Each row is a point. Examples show where two turns around zero, p and q, send a point. Write where each new point lands after one turn and then the other. Backwards means that the second turn is done in reverse. Each puzzle has new turns, and all numbers are rounded.

Turn p:
[-21 -13] => [ -9 -23]
[ 46 -22] => [50 10]
[-21 -23] => [ -3 -31]
[-5 58] => [-39  43]
Turn q:
[ 56 -23] => [58 19]
[-56   9] => [-49 -29]
[-3 22] => [-16  15]
[ 3 -8] => [ 7 -4]
Where do these land?
q, then p backwards: [-26 -16] => [-25 -17]
q, then p backwards: [ 49 -25] => [ 50 -23]
q, then p: [ 34 -18] => [25 29]
p, then q backwards: [-25  47] => [-23  48]
p, then q backwards: [-32  12] => [-31  14]

Turn p:
[-15 -52  28] => [47 39  2]
[-27  47 -25] => [-15 -54  21]
[ 29 -35 -12] => [  6  22 -41]
[13 40  9] => [-38  -7  18]
Turn q:
[-23  11  40] => [22 24 35]
[-46 -46  32] => [15 71 -5]
[-1 17 -4] => [  9 -14   5]
[-22  19 -29] => [ 31 -19 -19]
[45 30 -1] => [-25 -42  23]
[ 46 -31 -38] => [-52 -19 -38]
Where do these land?
q, then p backwards: [-29  26   2] => [-33 -21   1]
q, then p: [-43   4 -41] => [-24  -7 -54]
q, then p: [  2  41 -42] => [ 24  25 -47]
p, then q: [20  2  2] => [19 -5 -5]
q, then p backwards: [ 20 -50  22] => [50 12 28]
q, then p: [ 31 -24  56] => [ 4 -6 68]

Turn p:
[-75 -26  34  15] => [-56  55  38  10]
[ 29  27 -22  22] => [ 46 -17   8  -8]
[ 9 45 21 10] => [ 37  30 -10 -17]
[ 23 -11 -47 -39] => [  4 -50 -26  34]
[ 14 -35  14  -8] => [-30 -18  -9 -19]
Turn q:
[-17   7 -33  54] => [-51 -12 -29  29]
[  0  26 -36  12] => [-19 -38  -3  18]
[-16  31  -4  23] => [ -7 -22 -34   9]
[ 37 -30  34 -24] => [38 40 31  1]
[-41  -7  -8 -66] => [  3 -20  25 -72]
[ 37 -26  47   1] => [37 51  9 15]
Where do these land?
q, then p: [-11  -4  56  17] => [ 50 -20 -13  22]
p, then q: [ 36  34 -33  29] => [28 31 39 34]
q, then p: [-42  -6  29   8] => [ 16 -11 -19  44]
p, then q backwards: [-14 -16 -13 -69] => [ -5  23 -15  68]
q, then p: [ 32  -8 -39  15] => [-14  28  35 -25]

Turn p:
[ -8 -42 -23   0 -34 -37] => [ -9  15  25  25  37 -44]
[  8  31  12  32  12 -22] => [ 23   3   3  22 -42   3]
[ 43 -31 -10 -76 -20   4] => [ 29  -9  10 -55  69 -15]
[ 41 -24  -8  11  -6  25] => [  5  41  17 -23  15  19]
[ -7  16  28 -29 -15  39] => [  2 -27 -24  -9  24  41]
[-26  30 -35  25  18  -3] => [-16  13 -35  12 -39 -21]
[-18  14  33   5  15  25] => [-13 -24  -6   2 -17  37]
[-19 -16  -3  28  27  -2] => [-32   6  15   5 -28  -4]
[-14  21   6   4   3 -29] => [ 11 -18  -4  21 -19 -16]
Turn q:
[-23   5  -9  55  22   8] => [  3   3  -9 -45 -10  45]
[ 11  16 -32 -46 -26 -13] => [ 13 -19 -22  30 -16 -47]
[-31 -33  25   3  33  16] => [25 30 31 -1 18 36]
[ 43  -6 -39 -25 -48  -9] => [-27  -4 -23  36 -41 -46]
[  1  23   5  22 -16  26] => [-12  -1   6 -39  -7 -14]
[-23  -5  30  20   3 -13] => [ -2 -15  27  -9  11  29]
[ 21  -1  20 -28  32 -15] => [  0   7 -10  27  45  -1]
Where do these land?
p, then q backwards: [-60  24 -19  15  27 -24] => [ 37   5 -38  -8 -51 -24]
p, then q: [ 53  -8 -17  31 -60  25] => [ -7   2 -49 -58  45 -23]
p, then q: [ 14   4   8 -31 -11   2] => [ -1  25 -15  18  14   0]
q, then p: [ 12 -20  18   1  20 -17] => [-21   5  -9  -3 -26  19]
q, then p backwards: [-3 30 16 -2 25  3] => [ 11  -7  -5 -36 -16  10]
q, then p: [-17  -6 -14  -2  22  22] => [ 30   7 -16 -16   0   7]
q, then p: [ 48 -19 -27   1 -41  -3] => [-15   4 -19  62   7 -24]
p, then q backwards: [-46  -5  36 -14  18  -8] => [  1  12  14  13 -35 -48]
